Every row gives one point. To make a cloud, some directions were put in groups of two or more. Within a group, all points are equally far from the middle, so they leave a hole (a ring in 2 directions, a hollow ball in 3). The other directions are filled evenly. Then the cloud was stretched, turned, moved and blurred a little. How many holes are there, and how many directions does each take, smallest first?

Cloud (14 x 2)
[[ 13.9 -17.5]
 [-15.3 -29.3]
 [ 18.1  10.1]
 [-13.8 -17.1]
 [-16.1 -13.1]
 [-21.1   9.2]
 [  4.0 -10.4]
 [ 19.5 -25.4]
 [ 13.1 -25.9]
 [ -9.0  -7.4]
 [ -1.4  -8.9]
 [ -4.6 -15.6]
 [  3.2 -14.5]
 [-20.1 -26.7]]
Holes: 0

Cloud (21 x 3)
[[  6.7 -31.3  -4.6]
 [ 23.5 -11.0 -12.3]
 [ 10.4   2.4  17.1]
 [ 12.3  13.3   7.2]
 [ 16.1  14.9  -9.4]
 [ 17.2  -0.5 -23.8]
 [ -7.3 -30.2  -8.7]
 [ 15.2 -25.1   2.5]
 [ 11.8 -10.6 -27.4]
 [ -2.3 -27.3 -19.4]
 [-10.4  -9.3 -27.4]
 [  4.2  10.6 -25.1]
 [  6.2 -17.1  18.2]
 [ -4.4  16.0 -13.5]
 [ -4.1 -32.2  -3.7]
 [ 13.5  -0.3  16.5]
 [ 19.3  -4.5  12.6]
 [-20.0 -15.3  -5.3]
 [ -5.9 -29.1 -15.0]
 [ -4.3 -30.4   3.1]
 [ 19.5 -10.8  11.3]]
Holes: 1 (3)

Cloud (28 x 4)
[[ 13.8 -19.0   5.4  11.6]
 [  8.0  19.7  12.6 -11.5]
 [  6.8  -9.7  10.0  17.1]
 [ -3.7   5.2  20.2 -18.1]
 [-20.0  20.8 -17.6 -15.8]
 [-24.8   6.1   2.2   8.9]
 [  0.6   3.3  22.4   3.7]
 [ -6.0  -2.1   6.1  20.2]
 [  0.2   5.8   5.7 -33.5]
 [  4.8  28.1  -4.1  -7.0]
 [ 10.1 -27.7  -2.4   4.3]
 [-29.5   2.7 -17.3 -11.7]
 [  9.7  21.8   9.1  -9.7]
 [ -8.8 -21.3 -25.1  -5.5]
 [ -9.5  27.5 -10.3 -15.5]
 [  0.8   6.8  -5.2 -36.3]
 [ 15.3 -16.3  -0.8 -31.4]
 [  0.3 -11.1   9.5 -31.1]
 [-30.5   0.1 -13.0  -9.5]
 [ 12.2   1.4 -31.6   0.4]
 [ -6.4 -12.3 -33.3 -10.6]
 [ -3.1 -25.5 -19.0   0.5]
 [-14.4 -23.5 -16.8  -9.9]
 [  5.6   0.7  -9.7 -37.6]
 [ -9.2  10.8 -13.6  19.0]
 [-22.7 -12.9 -20.6 -13.2]
 [ -6.8  -0.5  18.8 -20.6]
 [ 20.6 -20.7  -0.3 -24.1]]
Holes: 2 (2, 2)

Cloud (52 x 6)
[[-25.3   0.6  -2.8 -14.4  12.3 -16.6]
 [-26.1  -6.1  -3.1 -24.4  16.5  -7.7]
 [ 23.7   7.7  -0.5 -20.5  -1.0 -17.4]
 [  4.3   2.5   0.9  -3.2 -28.9  -6.7]
 [-14.6   5.6  19.8  23.7  -3.0   6.5]
 [  2.4  31.1  -4.4   1.3   3.4  11.3]
 [ 12.1  17.7   7.3 -19.2  -1.5  -5.0]
 [ 23.5  -5.9  23.3   2.0   3.4   8.9]
 [-12.4  18.0  12.1 -13.0   6.2  -1.6]
 [ 19.5 -13.7 -14.2  22.8  -9.4   9.8]
 [-14.9 -20.1  36.5  -8.3   0.1  14.2]
 [ 13.5 -12.9   2.6   9.3 -18.2 -36.1]
 [-11.1  -9.0  30.1   7.5  -9.6  -6.2]
 [ -9.2  -9.3 -28.2  14.3 -11.2  15.7]
 [ 26.9 -20.6 -17.7   9.2  -9.0 -16.6]
 [-15.0 -43.9 -20.9   5.3 -11.4   3.3]
 [-10.3  -6.1  30.0   7.3  -9.1  -6.4]
 [ 24.3 -12.7  21.6 -10.2   6.0  -2.5]
 [-19.4 -10.5  -4.1  25.0  12.3   4.1]
 [ 27.0  -2.0  -6.5 -12.8  14.0 -19.9]
 [ -6.1 -23.0 -25.1 -11.6   7.8  15.3]
 [  4.4 -20.1  17.9  12.9  14.4   9.3]
 [  5.5   9.2  -4.5 -25.8   8.6 -12.4]
 [ 14.5  -7.6  12.0   2.5  13.8 -32.2]
 [ -6.6  -9.1  13.1  27.2 -21.0  -2.0]
 [ -1.7   1.5 -25.2   6.7  -9.7 -40.1]
 [ -4.2  19.7   2.2  -7.1  -1.4  18.9]
 [  7.5 -20.5  24.7  -5.6   4.0  22.0]
 [-15.8  10.0  12.6  19.3   7.3  15.9]
 [ -4.4 -21.9 -11.0  -7.4  19.5  13.4]
 [  2.3   8.7 -30.1 -11.1 -10.1 -16.5]
 [-13.0 -18.9 -20.4 -13.4  11.6  21.4]
 [ -5.0 -38.4 -11.4 -27.2  13.3   8.9]
 [-25.8  -3.3 -11.4  -3.7   0.8 -28.2]
 [ -4.7   9.1 -15.5 -24.2  -7.4  -0.4]
 [ 11.7   5.9 -10.3  18.2   4.5  24.2]
 [ -9.2 -35.1  24.7  -9.0  -0.7 -18.2]
 [  3.0   2.6   5.3  -4.5 -18.6  19.2]
 [ -7.3   1.5 -27.7   4.7 -10.9 -36.2]
 [-30.0 -24.5  18.3   4.3 -24.3   8.0]
 [  6.1  15.5 -17.6  -3.5 -21.8 -23.8]
 [-14.3  -8.4 -20.5  10.5 -15.9  21.8]
 [ -5.2 -14.2  -6.5   1.7  23.0 -14.2]
 [  6.1   6.2  -5.8  -0.9 -26.3 -27.0]
 [-10.9 -35.1  11.1  -9.6 -13.7 -28.0]
 [  9.4 -15.2   7.7   0.6 -26.1   5.6]
 [-20.5  10.0   3.4   5.7 -17.4 -19.7]
 [ -1.8  27.5  -0.2  -5.9  12.7 -14.1]
 [ -8.6  -4.7   5.7 -40.7  -2.3   2.8]
 [-25.8  -6.7 -21.7 -22.2 -19.3   2.8]
 [  4.6 -10.3 -34.1 -10.1  -3.8 -15.8]
 [-15.5 -41.4 -22.2  -2.5  -8.0 -17.8]]
Holes: 2 (2, 3)
